Each row is a point. Each copy is the shape, with its points in the same order, turned, moved and blurred by noise. Say if it was mirrored as well.

Shape (7 x 3):
[[ 0.00  0.18 -0.17]
 [ 0.33 -0.09  0.09]
 [ 0.22  0.11 -0.26]
 [-0.32  0.32  0.21]
 [-0.06  0.01 -0.12]
 [ 0.44  0.25  0.18]
 [-0.63 -0.24  0.38]]
Copy 1, 7 rows:
[[ 0.12  0.32 -0.07]
 [ 0.26 -0.01  0.26]
 [ 0.33  0.24 -0.10]
 [-0.33  0.41  0.15]
 [ 0.01  0.11 -0.08]
 [ 0.35  0.32  0.43]
 [-0.71 -0.16  0.17]]
Copy 1 is: only turned
Copy 2, 7 rows:
[[ 0.04  0.00 -0.40]
 [-0.08 -0.16  0.13]
 [ 0.19 -0.17 -0.18]
 [-0.43  0.12 -0.51]
 [ 0.03  0.07 -0.25]
 [-0.23 -0.42 -0.02]
 [-0.45  0.71 -0.23]]
Copy 2 is: mirrored
Copy 3 (7 x 3):
[[ 0.06  0.02  0.03]
 [-0.33  0.23  0.25]
 [ 0.02  0.37  0.08]
 [-0.09 -0.45 -0.06]
 [-0.11  0.06 -0.09]
 [-0.19  0.11  0.52]
 [-0.47 -0.40 -0.52]]
Copy 3 is: mirrored
Copy 4:
[[ 0.03 -0.14  0.22]
 [-0.20  0.29  0.01]
 [-0.07  0.09  0.37]
 [ 0.00 -0.46 -0.15]
 [ 0.13 -0.05  0.09]
 [-0.47  0.11  0.05]
 [ 0.44 -0.26 -0.57]]
Copy 4 is: mirrored

Shape (8 x 4):
[[ 0.13 -0.15 -0.57 -0.03]
 [ 0.15 -0.22  0.46 -0.31]
 [-0.24  0.30  0.12  0.06]
 [-0.02  0.17 -0.23 -0.02]
 [ 0.32 -0.28  0.10  0.12]
 [-0.08 -0.11 -0.56  0.13]
 [ 0.26 -0.25 -0.41 -0.01]
 [ 0.01  0.58  0.41 -0.10]]
Copy 1 (8 x 4):
[[ 0.35  0.25  0.19 -0.10]
 [-0.06 -0.20 -0.20  0.63]
 [ 0.03 -0.49  0.06  0.01]
 [ 0.17 -0.12  0.04 -0.12]
 [-0.15  0.20  0.11  0.34]
 [ 0.33  0.12  0.40 -0.11]
 [ 0.18  0.35  0.25  0.11]
 [-0.14 -0.58 -0.42  0.00]]
Copy 1 is: mirrored
Copy 2, 8 rows:
[[ 0.20  0.43  0.48  0.30]
 [-0.49  0.05 -0.07 -0.16]
 [ 0.33  0.06 -0.09 -0.30]
 [ 0.29  0.29  0.10  0.03]
 [-0.19 -0.12  0.23  0.21]
 [ 0.36  0.31  0.56  0.13]
 [ 0.02  0.28  0.47  0.34]
 [ 0.20  0.07 -0.57 -0.21]]
Copy 2 is: only turned
Copy 3:
[[-0.28  0.01 -0.44 -0.39]
 [ 0.54 -0.19  0.16 -0.19]
 [-0.12  0.11  0.19  0.25]
 [-0.19  0.16 -0.16 -0.04]
 [ 0.11 -0.03  0.13 -0.54]
 [-0.45 -0.08 -0.33 -0.25]
 [-0.14 -0.03 -0.34 -0.53]
 [ 0.23  0.42  0.27  0.37]]
Copy 3 is: mirrored
Copy 4:
[[-0.20 -0.37 -0.23  0.04]
 [-0.13  0.27  0.21 -0.54]
 [ 0.28  0.24  0.04  0.12]
 [-0.05  0.01 -0.03  0.19]
 [-0.17 -0.16  0.35 -0.25]
 [-0.01 -0.44 -0.23  0.14]
 [-0.35 -0.45 -0.04 -0.11]
 [ 0.11  0.69  0.24  0.14]]
Copy 4 is: mirrored
